Every row gives one point. To make a cloud, some directions were put in groups of two or more. Within a group, all points are equally far from the middle, so they leave a hole (a ring in 2 directions, a hollow ball in 3). The other directions are filled evenly. Then the cloud was stretched, turned, moved and blurred a little. How many holes are there, and how many directions does each take, smallest first?
(in the rows, 128 means zero)

Cloud (13 x 2)
[[166  78]
 [ 91  67]
 [127  53]
 [119 169]
 [ 74  94]
 [ 85 151]
 [ 79  83]
 [137 168]
 [109 168]
 [171 135]
 [ 92  66]
 [175 103]
 [175 115]]
Holes: 1 (2)

Cloud (22 x 3)
[[177  71 148]
 [111 161  73]
 [ 89  83 144]
 [199  88 104]
 [123 167 156]
 [127 112 182]
 [126  68  82]
 [ 90 161 105]
 [119  78  72]
 [ 97 167 119]
 [120  58 109]
 [180 126  60]
 [157 183 139]
 [181 145 170]
 [179 182 109]
 [ 79  92 105]
 [181  75 151]
 [199 162  91]
 [105  64 102]
 [ 88  93  83]
 [163  78 167]
 [116  68  87]]
Holes: 1 (3)

Cloud (28 x 4)
[[ 48  86 112 143]
 [162  86 124 124]
 [134 105 107  44]
 [ 75 143  87 158]
 [ 73 174 168  88]
 [ 59 138 212 107]
 [ 99 191 183 112]
 [159 152 145  99]
 [173  85 117 158]
 [ 83 138 151 198]
 [ 84  49 108 184]
 [106 152  90  83]
 [101 168 120  86]
 [147  84 179  83]
 [145  84 213 131]
 [184 119 133 156]
 [ 60 100 158 139]
 [ 55 117 195 107]
 [ 77 108 231 115]
 [131 169 121 118]
 [ 70 142 111 156]
 [127 165 137  66]
 [158  77 161 136]
 [ 90  83 186 156]
 [ 54 110 113 153]
 [ 87  83 175 169]
 [137 131 106  68]
 [102 166 111 155]]
Holes: 1 (2)

Cloud (46 x 6)
[[110 135  47 133 168  89]
 [134 168  98 199  77 137]
 [206 194 130 134 132 105]
 [112  63 169 100 125 188]
 [ 63  81 127 118  97 149]
 [112 118  63 167 110 110]
 [117 130  71  73 144 106]
 [112 148 175  80 148 168]
 [ 63 116  70 124 153 163]
 [106 156 122  60  97  90]
 [ 81 190 164 161 126 102]
 [ 63 148 105 125 133  93]
 [156 123 158  70 111 191]
 [130 190 149 182 142 148]
 [ 96 186  79 131 132  79]
 [164 149 116 199 185  86]
 [161  86 144  67 176 167]
 [ 79 145 186 174  81 141]
 [132 119  86 209  73 166]
 [ 68 152 119 180  74 170]
 [204 140 114 133  57 103]
 [ 68 180 171 106  78 101]
 [108 177 122 141 152 217]
 [ 65  80 113 128 165 158]
 [190 119 152  90 157 186]
 [165 107 104 168  81  70]
 [211 175 109 146 160 103]
 [190 139  66 161 141 168]
 [ 98 152 153 162 205 166]
 [178  92  95 158  59 121]
 [136 182 138 200 177  74]
 [ 86  99 107  96  48 110]
 [161  58 143 143 127 128]
 [172 146  71  91 139  71]
 [111 154 143 190 110 219]
 [172  52 120 111  77 169]
 [163 175 144 202 151  71]
 [117 176  62 162 143 149]
 [ 86  82 163 109 156 156]
 [105 122 211 145 113 121]
 [136 141 198 169 174  81]
 [101 152 112  84  87 214]
 [170 183  85  99 107  59]
 [109 105 169 189 132 161]
 [193  91 127 167 178 130]
 [130 201 104 119 145 165]]
Holes: 1 (4)

Cloud (75 x 8)
[[154  76 177 148 115 140 113 135]
 [191  79 161 125 162  99  79  74]
 [128 145 155 113 175 101  24  69]
 [135  67 126  96 104 154  48  39]
 [ 67  33 163 143 134  76 116  82]
 [121  41 101 103 173 100 119  96]
 [140  56 167  69 118  97 158  75]
 [113 112 107 148 134 114  65 122]
 [137  59 125 164 123 171 122 103]
 [ 58  59 189 131  83 168 154 110]
 [ 92  62 133 141  66 126 129 116]
 [106  44  97  98 128 143  94  93]
 [144 112 204  82  85  80  64  73]
 [107  64 126 121  40 162 147 116]
 [130 101 182 109 106 180 163 165]
 [142  82 143 119  91 110 175 109]
 [188  70 165  76 134 150 123 111]
 [ 89  83  99 174 125 116 148  54]
 [110  35 125 158  80 137 169  74]
 [ 82  51 111 121  20 143 147  90]
 [ 53  21 144 143 140 202 119 158]
 [ 67  88 166 126 102 146 134  97]
 [ 62  59 124 129 151 183 139 141]
 [137  66 151 114  53 141 175 104]
 [ 79  67 178 167  89 164 151  89]
 [169 155  60 165 104  97 140 162]
 [167  98 151 116 124 141 180 136]
 [154 105 150 158  45 173 105 178]
 [ 94 116 150 138  43 134  64 103]
 [146  39 132 157 117 163 182 116]
 [ 54  63 152 128 143 109 124  83]
 [192  60 117 154  83 168 101 105]
 [100  66  81 145  75 117  66 180]
 [153 169  98 161 115  93  93  64]
 [161  82 107 123  91  83  49 111]
 [114 150 212  79 116 125 153  86]
 [158 117  95 131 101 187 166  73]
 [ 52 106 100 122  76 127 178  49]
 [138  86  44 163 171 157  91 160]
 [185 146 100 154 161 132 152  90]
 [179 122 159 121  92 197 125 100]
 [125  70  72 157 136 114  66  90]
 [105 167  73  92  89 161  84 113]
 [100 138 151  76 112 148  44  51]
 [ 67 151 144 118 164 169  99  75]
 [102  18 134 116 154  87 124  99]
 [ 82  35 175 115 122 138 130 104]
 [ 87 165 132 121 103  66 166 155]
 [120  96  90  73  90 177 109  54]
 [ 84  91 169 164 189 139 115 173]
 [147  72 186  99  58  91 152  69]
 [138 118  88  81 154 143 120  87]
 [128 129 125  97 150 138 144  80]
 [147  65 222 169 129 165 122  87]
 [ 53 131 123 139 155 194 164 131]
 [195  96 114 100 148  81 107  63]
 [ 97 117  90 157 126  83 158  44]
 [191 176 116  81  54 107 176  33]
 [151 107  94 136  75 158 114 168]
 [144  97  84  68 105 158  79  98]
 [107  70 138 165 116 199 162  84]
 [187 106  90 147  63 207 141 166]
 [159 126 154 111 145  83  82  56]
 [ 88 103  80 173 127  93 116  91]
 [ 76 106 173 155  80  63  40  86]
 [ 71 108  97 171 144 141 181 158]
 [173 165 110 145 142 106 147  86]
 [123  80  84 119 138 147 112 104]
 [ 54 115 102 173  73 123 130 101]
 [172 126 100 167 152 189 162  58]
 [108 183 198 151 155 111 172 100]
 [110  53  96 185  47 129 108  73]
 [ 67 109 137 132 105  93  89 147]
 [125 117 112 143  89 199 222 153]
 [ 66 135 132 128 158 205 179 131]]
Holes: 0

Cloud (102 x 9)
[[161 108  56 129 122  66  96  97 188]
 [101  48 126 190 131 106  84 151 130]
 [109  71 145 181 168 182 142 172 192]
 [218 145 163 149 124  96  88 138 126]
 [114 126 179 102 170  77 167  78 165]
 [146  40 113 138 134 144  52 125 201]
 [ 85  96 190 110  81 121 188 119 102]
 [197 102 196  73 149  85  96 152 153]
 [190 116 118 171 178 165 148 188 141]
 [ 98 207 187  93 123 158 117 151 187]
 [157 109 187  94  57 146  86  88 165]
 [110 127 175 116 102  66 142  62 177]
 [139  53 161 185 123 143 190 115 129]
 [170 131 169 139  69 175 140 119  76]
 [105  31 132  93 151 131 153 113 116]
 [133  95 123 189  57 130  89  57  71]
 [186  90  86 169 174 123 140 141  98]
 [193 116 154 113  88  47 125  88  60]
 [201  85 129 169 162 115 194 107 149]
 [211 189 167 102 121 148 127 133 130]
 [204  76 111 177 130  78 122 116 106]
 [ 93  41 129 110 120  98 106 165 145]
 [ 90 200 138  82  90  72 118 159 121]
 [144 105 196 149 136 167 160 134  43]
 [189 110 110 170 127 115  75 197 115]
 [ 85  82  88 114 148 100  70  64 106]
 [119 146 207 155 185  85 150 144 187]
 [ 71 133 120 119 205  74 122 184 125]
 [150  55 214 113 103 101 107  88 183]
 [157 141 173 168  77 180 119 166 100]
 [124  82 154 182 125  88 101  74 215]
 [162 151 153  64 109  52  95 159 150]
 [104 110 124  98 138 203 124 180 110]
 [131 134  95  95 196 157  68  97 196]
 [159 207 143  83 113 119 120 125 101]
 [139 125 155  79 204 115  94  71 173]
 [ 99  92 156 194  87  92  68 170 175]
 [ 88 154 179 134 106 158 176  93 132]
 [175 171  80 173  83 107 121  74 113]
 [ 86 104  96 103  91 113  60 117 196]
 [191  74  86 175 155  79 150  97 114]
 [122  84  94 147 143  90 183 208  87]
 [ 88 117 202 117  97  83  58 137 106]
 [100  97  79 141  67 145  69 145 117]
 [163  96 114  73 188 100 174  90 102]
 [144  84 131  78 128  49 161 130  68]
 [176 165 143 157 174 150 157  62 130]
 [131 165  88 155  99  71 101 195 198]
 [158  81  61 146  38 135 117 120 110]
 [116  37  93 194  88  97  94  72  92]
 [ 52 138  92 117  82 165 116 164  83]
 [ 95 150  92 188  72 119  85 124 142]
 [119 137 148 179  61 159  97 140 177]
 [169 153 148  72 166 142 208  89 145]
 [144  58 225 106 136 124 154 121 173]
 [124 124 153 189 172 199  76 162 202]
 [174 147 174 172 195  94 101 139 180]
 [152  96 140  80 137  53 117 158  68]
 [ 93  95  84 134 140 117  47 104 141]
 [129  60 142 191 154 178 163  81 151]
 [168  64  95 151 158 154 189 150 146]
 [188 159 126 146  61 103 189 112 121]
 [138 141  93 102 181 141 160 187  62]
 [191 114 107 170 101 177 208 114 102]
 [153 139  54 141  94 104 165 104 208]
 [163  67  91 120 168 175 142 145 110]
 [ 60 166 152 104 127 162 105 148  63]
 [100  52 108 168 110 150 172 117 187]
 [118  97 105 133  78 181 135 179 216]
 [186 194 138 158  78 103 121 164 103]
 [ 68 149 117  77 100 118 154  98 162]
 [137 124 175 156 116 208 157  81 186]
 [119 114 148  80 171  61 120  83 155]
 [127 126 104 189 120  60 206  90 107]
 [144  98  81 110  58 104 116 188 133]
 [ 72 137 114  80 137 129 167 111 198]
 [199 111 114 163 178 161 182 153 177]
 [182 119 155  94  33 117 149  93  89]
 [150 173  83  65 135 153 166 137 194]
 [ 62 101 121 123 133 176 163 200 106]
 [112 207 145 162  90  94 184 147  92]
 [ 84  90  72 172 113 106  57 103  95]
 [ 97 149 114 103 154  54  55 190 157]
 [110 123  99 199 146 177 117  87 111]
 [159 154  48 104  87 100 109 140 150]
 [116  80 176 115  46 103 176  83  98]
 [133 138  82 187  83  91  90  57 124]
 [122 121  68 158 189 117 181 125 131]
 [ 86  58 132 112 183 162 122 137 153]
 [130 109 123  84 121 186 110 151  75]
 [196 160 159 104 109  79  86  67 180]
 [204 155 132  52 180 156 104 111 170]
 [206 106  90 125 178 180 113 162 173]
 [133 175 142 141  95 107  98  52  84]
 [183 117  75  99 109 105  75 163 138]
 [177 155 137  54 124  78  73 146 181]
 [153 147 182  72 109  48 119 195 153]
 [176 107 174 148  80  88 191 150 139]
 [108 133  86 150 186 185 146 117 214]
 [130  84 161  82 175 157 157 213 164]
 [125 165 159  93 186  93  82 130 107]
 [199 156 136 157 184 166 154  60 184]]
Holes: 3 (2, 2, 3)
